Every row gives one point. To make a cloud, some directions were put in groups of two or more. Within a group, all points are equally far from the middle, so they leave a hole (a ring in 2 directions, a hollow ball in 3). The other directions are filled evenly. Then the cloud was stretched, turned, moved and blurred a little. Count the holes, and give their numbers of directions, smallest first.

Cloud (13 x 2)
1.61  1.07
1.16  -2.04
-0.50  0.93
-0.80  -0.45
2.48  0.03
-0.62  -0.87
2.16  -1.64
-0.63  0.72
2.49  -0.01
-0.64  0.72
-0.33  1.09
2.43  -1.27
2.61  -0.51
Holes: 1 (2)

Cloud (19 x 3)
2.23  -1.61  -0.35
0.53  -2.11  -0.80
1.55  -2.17  0.00
-1.41  -1.11  0.51
-1.00  -1.50  -0.42
-0.14  -1.24  2.13
0.24  1.96  1.62
-0.42  -1.69  1.56
0.18  1.77  1.85
-0.79  1.02  -0.95
0.23  -1.80  1.73
2.19  1.36  1.55
0.62  2.37  0.04
-1.21  1.14  -0.14
1.63  1.44  1.97
-1.44  0.60  -0.07
-0.72  -1.02  1.93
0.13  -2.32  0.45
1.78  1.64  1.67
Holes: 1 (3)

Cloud (28 x 4)
1.06  -1.55  1.21  -0.77
1.88  -1.42  0.36  -1.32
-0.40  -1.80  0.48  1.33
0.81  -2.20  0.64  0.67
-1.47  1.61  -0.66  1.22
-0.80  2.40  -0.43  1.51
-1.51  0.83  0.34  2.93
-1.00  0.60  -1.08  2.28
2.42  1.36  1.51  0.96
-0.46  0.32  -1.48  2.69
2.93  -0.79  0.63  0.92
0.64  -2.30  -0.51  2.09
-3.02  1.17  0.95  1.45
-1.06  0.19  -1.51  1.60
-0.39  1.76  -0.39  -0.69
-0.86  1.44  -0.96  -0.09
0.09  0.41  -2.25  0.83
2.05  -1.14  0.87  -0.11
0.86  0.42  2.56  0.16
2.46  -1.42  0.63  2.16
1.88  0.12  0.59  -0.79
0.13  -1.02  1.36  1.88
-1.78  0.56  -0.66  1.57
-1.40  1.15  -0.97  -0.58
-0.96  0.71  0.44  3.54
0.81  0.35  -1.93  -0.62
0.19  2.29  0.09  -0.08
-1.32  -1.82  -0.82  1.07
Holes: 1 (2)

Cloud (52 x 6)
1.30  1.54  1.40  -0.47  3.35  -2.59
-0.78  -0.63  -0.01  -0.19  2.02  1.49
1.47  -0.44  0.59  2.06  -0.93  1.03
4.28  0.85  1.16  0.89  0.63  1.36
-0.34  0.12  2.68  0.64  -0.48  -0.25
0.83  0.91  0.40  0.85  3.09  -0.22
-1.45  1.21  -0.10  -2.04  2.23  -0.63
1.06  -0.14  2.33  -1.14  1.29  -1.60
1.80  0.08  1.06  1.16  -0.04  1.02
0.18  1.73  0.49  -1.10  -0.22  -2.58
1.50  1.08  1.67  0.76  0.25  -1.76
-0.64  -1.27  -1.94  1.04  1.49  -0.87
-0.41  -1.69  -1.66  -2.37  -0.64  0.53
0.14  -0.80  -1.46  0.97  2.01  -2.05
1.40  -2.16  0.67  2.24  1.62  -0.77
0.44  -0.85  -1.80  0.00  1.85  -2.45
-1.00  0.51  1.58  1.47  -0.47  0.81
-0.75  -0.41  1.13  1.02  -1.83  0.65
0.56  -0.01  0.15  -0.06  -1.75  -0.34
0.08  0.49  -1.75  -1.56  -0.73  1.57
1.19  0.58  -1.76  -1.01  -0.59  0.75
0.69  -1.25  -0.74  -2.76  -1.82  0.63
0.48  -2.08  0.81  0.60  0.01  -1.76
1.57  1.45  3.22  2.12  -1.25  -1.48
-0.04  -1.25  1.70  -1.18  -1.73  -1.34
-2.24  -0.23  1.47  1.02  1.79  -1.30
3.26  0.40  0.41  -0.04  -1.41  -0.15
-1.56  -2.74  -1.80  -0.10  0.79  -1.25
-0.51  0.31  -1.32  0.56  2.12  0.05
2.35  -0.23  -1.25  -1.86  1.59  -0.45
-2.80  -1.99  0.37  0.19  1.78  -2.24
2.34  -1.14  1.13  -1.56  -0.61  1.37
1.71  -2.41  0.93  2.04  1.23  -0.53
0.52  1.08  -0.37  -2.96  -0.11  -0.73
0.37  0.62  -0.15  0.33  2.77  1.69
0.33  1.58  0.03  -2.20  1.43  -1.45
-1.86  -0.35  -0.31  0.03  -1.61  -0.98
-1.28  -2.85  0.48  1.88  0.18  0.77
-0.46  -0.98  0.40  -1.10  1.96  -0.11
-1.25  -1.72  0.93  1.47  1.25  -0.95
0.78  0.31  0.46  1.04  -1.61  -0.86
-1.19  -1.18  0.65  0.86  2.04  -1.78
-1.01  -2.22  0.56  0.95  2.56  1.14
-1.48  0.00  -0.75  0.83  1.60  -0.97
-0.21  -0.86  0.60  -2.88  1.59  -2.23
2.99  -0.69  0.85  -0.30  -1.50  -0.06
1.24  1.14  3.19  1.53  -1.11  -1.51
0.81  0.43  1.46  -0.12  1.17  -0.01
0.70  1.26  2.06  1.54  -1.56  -1.50
0.01  1.28  -0.22  -0.11  1.39  -0.15
0.02  -0.22  -0.08  0.54  -1.25  2.46
-1.12  0.93  0.45  1.87  1.55  -1.41
Holes: 0
